Each point is reached from the start by the listed moves, each made 0, 1 or 2 times, or once backwards (-1), plus a little noise. Is the number of moves made odd or even? Then give how often each move was made.

Moves:
(1): -0.5  -2.3
(2): 1.9  -1.7
Start: -0.5  0.0
Points:
2.6  -5.7 -> odd (1, 2)
-3.6  -3.0 -> odd (2, -1)
2.1  -8.1 -> even (2, 2)
0.3  -6.4 -> odd (2, 1)

Moves:
(1): -1.0  -0.3  0.1  0.4  1.3  -1.1  3.3  -2.2  1.0  1.6  1.0  2.6
(2): 1.8  -1.2  -1.8  2.5  0.1  -1.4  -1.4  -4.5  0.2  -0.9  0.3  3.2
(3): -1.5  -2.7  2.8  1.1  -2.2  -3.0  1.1  -0.8  0.2  3.5  1.6  1.8
(4): 3.3  -0.7  1.6  4.1  -2.8  -2.0  -2.6  -2.6  -6.7  -0.2  -2.8  -0.1
(5): -3.9  -1.4  0.5  -0.8  1.4  -0.4  1.6  3.0  3.4  2.4  0.5  1.1
(6): -1.6  1.9  -0.5  0.6  1.3  0.5  2.5  -0.6  0.3  -0.1  2.8  2.1
(7): -0.9  1.0  0.1  -0.5  -0.6  0.2  3.0  -0.3  -2.0  -0.1  1.1  2.3
(8): 1.1  2.8  0.4  1.1  -1.0  1.8  2.0  -1.4  -2.3  -1.2  -0.2  1.9
(9): 0.9  1.8  -1.1  -0.3  4.1  1.5  1.4  -2.7  1.5  -3.8  2.1  2.9
Start: 1.7  -0.1  1.5  0.5  -0.5  -0.3  0.4  1.1  0.0  0.1  0.3  -0.7
Points:
11.7  1.6  -3.9  7.0  -3.7  0.5  -7.7  -8.5  -4.8  -5.0  -4.7  -0.9 -> odd (0, 2, -1, 0, -1, 0, -1, 1, -1)
3.9  4.8  4.0  5.5  -0.9  0.2  10.8  -11.9  -6.1  -5.6  8.9  17.7 -> even (-1, 1, 2, 0, 0, 0, 2, 2, 2)
10.9  2.1  -6.1  2.1  1.7  3.6  -6.3  -8.0  3.0  -8.6  -2.5  0.3 -> even (0, 2, -1, -1, -1, -1, -1, 1, 0)

Moves:
(1): -0.7  -0.1  -0.1  -0.8  0.4  0.5  0.1  0.1  -0.3  -0.6  0.9  -0.5  -0.5  -0.9  0.5  1.0  -0.8  -0.6  -1.5  0.3  0.1  -1.5  -0.5  -1.8  -0.5
(2): -2.0  1.5  0.3  3.2  -0.2  -0.7  -0.1  1.5  1.0  1.1  -0.9  0.0  -1.9  -2.3  -0.6  -0.9  -1.1  -2.0  -0.2  -1.0  -0.3  1.5  0.8  -1.1  0.7
(3): -1.0  1.5  0.6  0.9  -2.0  -1.9  0.4  -1.6  -0.3  1.1  2.4  0.8  -1.6  -1.4  -1.8  0.3  0.6  1.1  -2.3  -2.2  -0.2  -3.3  -1.9  1.5  1.4
(4): 0.4  -0.3  -1.1  1.5  -1.3  -2.2  2.8  -1.5  3.1  -0.4  -0.4  0.3  0.0  2.1  0.3  -0.2  -0.2  -0.1  1.3  0.4  1.2  2.2  2.0  1.2  -0.1
(5): -0.5  0.3  0.2  -0.2  -1.5  0.8  -1.2  0.8  2.0  1.1  1.9  -1.0  -0.4  2.5  0.0  1.2  0.5  -0.8  0.7  0.4  1.6  0.2  -0.3  0.1  -1.0
(6): 1.5  -0.7  0.1  -0.2  -0.1  1.5  -1.5  1.3  -0.2  -1.5  1.6  0.5  -1.4  1.1  2.4  -0.7  -0.8  -0.4  0.0  -1.5  1.4  -3.0  -0.1  1.2  0.7
(7): -0.4  2.3  -0.6  0.0  0.2  -2.7  -0.5  0.4  -1.4  -0.7  -0.7  1.2  -0.7  0.5  -2.8  -1.2  -2.1  0.2  2.2  2.1  0.0  1.6  2.3  0.0  0.2
(8): -1.8  0.3  -0.6  1.1  0.0  0.5  0.2  -1.0  0.4  0.2  -0.1  -2.2  1.1  -0.5  0.1  -2.4  -1.2  0.5  -1.8  0.8  -0.8  1.9  0.2  -1.2  0.4
(9): 0.9  0.1  0.1  -1.0  0.6  -2.3  0.7  1.6  0.0  0.7  -0.5  -0.3  0.3  -1.1  -1.5  -1.0  -0.4  -0.7  -3.0  0.5  -1.0  0.7  -0.2  2.2  1.9
(10): 1.2  0.1  1.6  0.2  -0.2  -0.4  2.0  0.4  -3.3  1.6  1.1  4.1  -2.4  -0.7  -1.2  0.1  2.5  0.8  -2.3  1.5  0.6  -0.2  -1.1  -1.0  -3.2
(11): -2.5  0.9  0.7  -1.5  1.7  3.2  -0.3  -1.1  1.1  -2.3  3.0  0.1  -2.4  -1.0  0.9  -0.9  1.2  0.5  1.8  0.4  -0.5  1.2  -0.4  -0.4  2.4
(12): -1.5  -1.8  -0.2  0.7  0.2  2.3  0.0  0.6  0.5  0.2  -0.5  -0.8  1.0  1.5  -0.9  0.8  -1.0  -0.9  -1.6  0.2  -0.6  -1.6  -1.1  1.1  -0.5
(13): -1.1  -2.2  0.8  1.5  1.3  0.5  -0.7  0.9  -1.5  1.2  -1.0  1.5  1.4  -1.5  1.5  2.6  -1.5  0.2  -0.5  -0.2  1.1  0.1  1.1  -0.2  0.3
(14): 1.9  0.4  0.6  -1.0  0.2  -0.8  1.3  0.3  0.5  3.0  1.2  -1.7  -0.2  0.3  2.4  -0.8  -2.7  0.6  1.0  1.2  -0.5  -1.5  1.8  1.9  2.7
(15): -2.1  0.2  1.4  0.1  1.6  -1.2  -1.9  -0.7  2.9  1.2  -1.4  0.3  -0.7  2.1  -1.9  -0.7  -0.5  -1.8  1.0  0.5  0.2  -0.7  0.0  -1.6  -0.2
(16): 0.5  0.1  -0.1  0.1  1.3  -2.7  0.2  0.9  0.8  -1.3  0.5  -0.9  0.3  0.0  -0.3  1.4  -1.0  0.5  1.5  -0.2  0.4  0.2  -1.0  -0.5  -0.4
(17): 0.6  0.7  -0.8  -0.8  0.3  -0.1  0.1  0.7  0.1  -1.9  -1.7  0.9  -1.1  1.1  1.2  1.3  0.5  0.3  -0.7  -1.9  1.2  0.7  -0.8  0.2  0.2
(18): 0.1  2.2  0.3  -0.7  1.6  -0.2  -2.1  -0.7  0.1  0.5  -0.2  1.2  0.9  2.5  0.5  -3.3  -0.4  1.2  -1.5  2.7  -0.1  -1.7  1.6  1.5  -1.8
(19): -0.9  1.1  -0.2  -0.3  -1.1  -0.2  -1.1  -1.8  -1.7  -1.4  -0.5  1.1  2.4  -0.8  0.4  1.1  1.5  0.3  0.1  0.2  2.4  -2.0  -1.9  -0.6  0.1
(20): -0.6  0.2  -1.4  0.6  -0.5  0.4  0.4  0.0  2.0  -0.9  0.0  -0.7  -0.4  -1.1  -0.4  -0.6  0.3  1.1  -0.1  0.4  2.0  -0.2  1.0  -1.8  0.1
(21): 1.5  -1.0  -1.8  1.0  -0.1  0.0  -0.7  0.2  1.6  -0.3  -1.8  0.8  -0.9  -0.4  -1.1  1.3  -0.2  -0.3  -1.8  0.9  0.6  0.5  -2.4  -0.7  -1.9
(22): 2.0  1.3  0.9  -1.0  -0.9  0.1  0.5  -2.1  1.1  -1.1  0.9  -0.2  0.0  -1.2  -1.2  -0.9  -0.6  0.8  -0.3  -2.0  2.8  -0.4  0.9  0.2  -1.0
(23): 1.6  -0.5  0.9  -1.2  1.3  0.3  0.3  0.5  3.8  1.0  1.4  1.1  0.4  1.9  -1.3  -1.3  -1.5  -0.5  0.0  -0.7  -0.1  -2.1  -0.3  -1.4  -1.5
(24): -5.0  -1.6  2.7  -0.9  0.5  0.5  1.4  -0.8  2.6  1.0  -0.7  2.7  1.3  -2.9  -0.1  -1.5  -1.0  3.0  -0.3  -2.6  -1.2  0.1  -1.1  -0.2  -0.3
Start: -0.5  -0.1  0.7  -1.5  1.2  -1.7  0.0  0.6  -0.3  0.0  1.0  -0.2  -1.2  0.6  -0.7  0.7  -1.2  1.6  0.0  -1.0  1.7  0.4  2.5  1.2  2.2
Points:
-10.2  -5.1  7.7  -3.2  11.6  3.4  -0.2  3.3  7.7  2.6  -1.9  15.1  -5.4  14.9  6.5  -2.0  -12.5  -0.5  8.8  3.5  5.5  -0.3  9.4  7.0  8.9 -> odd (-1, 0, -1, 2, 0, 2, 2, 0, 0, 1, 2, 2, 2, 2, 2, -1, 2, 0, 1, -1, 0, -1, 1, 1)
2.1  0.6  6.4  -15.9  17.5  -4.0  5.3  -3.9  24.3  -0.3  4.7  1.8  1.1  3.3  6.7  -12.9  -18.5  8.2  0.2  1.7  6.7  -0.5  19.1  4.2  9.4 -> even (2, -1, -1, 2, -1, 0, 0, 0, 2, -1, 2, -1, 2, 2, 1, 0, 1, 2, -1, 1, 0, 2, 2, 1)
-9.6  2.7  1.2  8.3  -1.7  -6.5  11.7  -4.8  10.1  7.5  4.5  -8.1  -12.1  -4.7  -2.6  -2.1  -7.8  -2.8  6.3  0.1  -5.2  5.8  8.5  1.2  12.6 -> odd (1, 2, 1, 2, -1, -1, 0, 0, -1, 0, 1, 1, -1, 2, 1, 0, -1, -1, -1, 0, 0, 0, -1, 0)
-1.9  -5.6  6.3  -10.9  9.9  1.6  -4.7  3.5  27.7  2.2  10.0  1.4  -3.3  13.4  -4.5  2.6  -9.0  1.3  5.1  1.2  8.6  -13.4  -7.4  2.9  3.1 -> even (-1, -1, 0, 0, 2, 1, 0, -1, 1, 0, 2, 2, 0, 2, 2, 2, 0, 0, 1, 1, 2, 0, 2, 1)
0.1  -3.2  4.3  3.6  9.3  -12.1  8.7  6.0  -2.8  6.6  -1.2  8.2  -6.6  5.1  2.9  7.8  -11.3  -2.4  7.5  9.2  1.3  0.9  8.3  -2.0  -2.1 -> odd (2, 1, -1, 2, -1, 0, 1, -1, -1, 2, 0, 1, 1, 2, 1, 2, 0, 0, 0, -1, 0, -1, 0, 0)
0.6  -1.3  -2.6  -4.3  10.5  8.4  -9.0  4.5  3.0  -8.1  9.3  -10.1  0.8  8.8  0.1  5.2  -14.2  1.0  10.0  6.1  4.2  9.0  5.5  -2.7  0.7 -> odd (0, -1, -1, -1, 2, 0, 2, 2, -1, -1, 2, 1, 2, 0, -1, 2, 0, 0, -1, -1, 1, 1, 1, -1)
